Each row is a point. Each copy is the shape, with its points in the same order, turned, moved and blurred by noise. Say if it was mirrored as well.

Shape (5 x 2):
[[-0.27 -0.24]
 [ 0.37  0.24]
 [-0.53  0.47]
 [ 0.42 -0.16]
 [-0.55  0.27]]
Copy 1:
[[-0.39  0.11]
 [ 0.36 -0.27]
 [ 0.10  0.64]
 [ 0.06 -0.52]
 [-0.12  0.59]]
Copy 1 is: only turned
Copy 2:
[[-0.08 -0.19]
 [ 0.65  0.16]
 [-0.22  0.55]
 [ 0.63 -0.23]
 [-0.26  0.36]]
Copy 2 is: only turned
Copy 3:
[[-0.17  0.12]
 [ 0.57 -0.19]
 [ 0.27  0.75]
 [ 0.22 -0.43]
 [ 0.06  0.67]]
Copy 3 is: only turned

Shape:
[[ 0.03  1.00 -0.38 -0.18]
 [-0.56  0.06  0.37 -0.16]
 [ 0.36  0.35  0.29  0.12]
 [ 0.49  0.14 -0.71 -0.14]
 [-0.04 -0.04  0.16  0.03]
 [-0.42  0.41 -0.74  0.35]
 [ 0.06 -0.13  0.03 -0.10]]
Copy 1 (7 x 4):
[[ 0.97  0.68 -0.25 -0.31]
 [-0.29  0.57  0.04  0.02]
 [ 0.36 -0.01  0.24 -0.43]
 [ 0.71 -0.21 -0.72 -0.23]
 [-0.02  0.06 -0.04 -0.07]
 [ 0.76  0.36 -0.38  0.61]
 [-0.01 -0.02 -0.23 -0.14]]
Copy 1 is: only turned
Copy 2 (7 x 4):
[[-0.03  0.52 -0.70 -0.69]
 [-0.23  0.50  0.18  0.25]
 [ 0.10 -0.06  0.19 -0.51]
 [ 0.43 -0.31 -0.77 -0.24]
 [-0.10  0.01  0.05  0.04]
 [-0.60  0.09 -0.87 -0.10]
 [ 0.11 -0.05 -0.04  0.15]]
Copy 2 is: mirrored

Shape, 10 rows:
[[ 0.09  0.24 -0.79  0.36  0.65  0.27]
 [ 0.06 -0.05 -0.36  0.29 -0.13  0.53]
 [ 0.20  0.35 -0.43 -0.36  0.09  0.49]
 [-0.08 -0.22  0.74 -0.26 -0.96 -0.12]
 [ 0.23  0.50  0.59 -0.27  0.18 -0.05]
 [-0.08  0.22  0.07  0.17  0.08  0.78]
 [-0.39  0.26 -0.40 -0.08  0.37  0.07]
 [ 0.29 -0.42  0.67 -0.16 -0.65 -0.09]
 [-0.09 -0.22  0.01 -0.11 -0.28  0.27]
 [ 0.04  0.94 -0.33  0.17  0.10 -0.35]]
Copy 1 (10 x 6):
[[ 0.71  0.25  0.35  0.36  0.40  0.16]
 [ 0.43 -0.35  0.01  0.42  0.17  0.53]
 [ 0.67 -0.31  0.00  0.07 -0.18 -0.04]
 [-0.87 -0.73 -0.39 -0.45 -0.49  0.24]
 [-0.13 -0.35  0.55 -0.21 -0.46 -0.31]
 [ 0.33 -0.70  0.32  0.47  0.08  0.12]
 [ 0.37 -0.08 -0.02  0.16  0.43 -0.28]
 [-0.64 -0.66 -0.03 -0.58 -0.38  0.52]
 [-0.03 -0.54 -0.12 -0.11  0.06  0.32]
 [ 0.22  0.52  0.27  0.41 -0.35 -0.27]]
Copy 1 is: mirrored
Copy 2, 10 rows:
[[-0.15 -0.35 -1.03  0.34 -0.18 -0.49]
 [-0.27  0.17 -0.56  0.10 -0.32  0.11]
 [ 0.44  0.28 -0.81 -0.02 -0.06  0.01]
 [ 0.04  0.42  0.74 -0.62  0.17  0.45]
 [ 0.68  0.10  0.10  0.10  0.53 -0.17]
 [-0.05  0.47 -0.41  0.43  0.10  0.01]
 [-0.04  0.08 -0.70 -0.10  0.15 -0.70]
 [-0.08  0.12  0.54 -0.37  0.21  0.68]
 [-0.16  0.26 -0.14 -0.21  0.07  0.16]
 [ 0.57 -0.22 -0.27  0.00 -0.41 -0.83]]
Copy 2 is: only turned
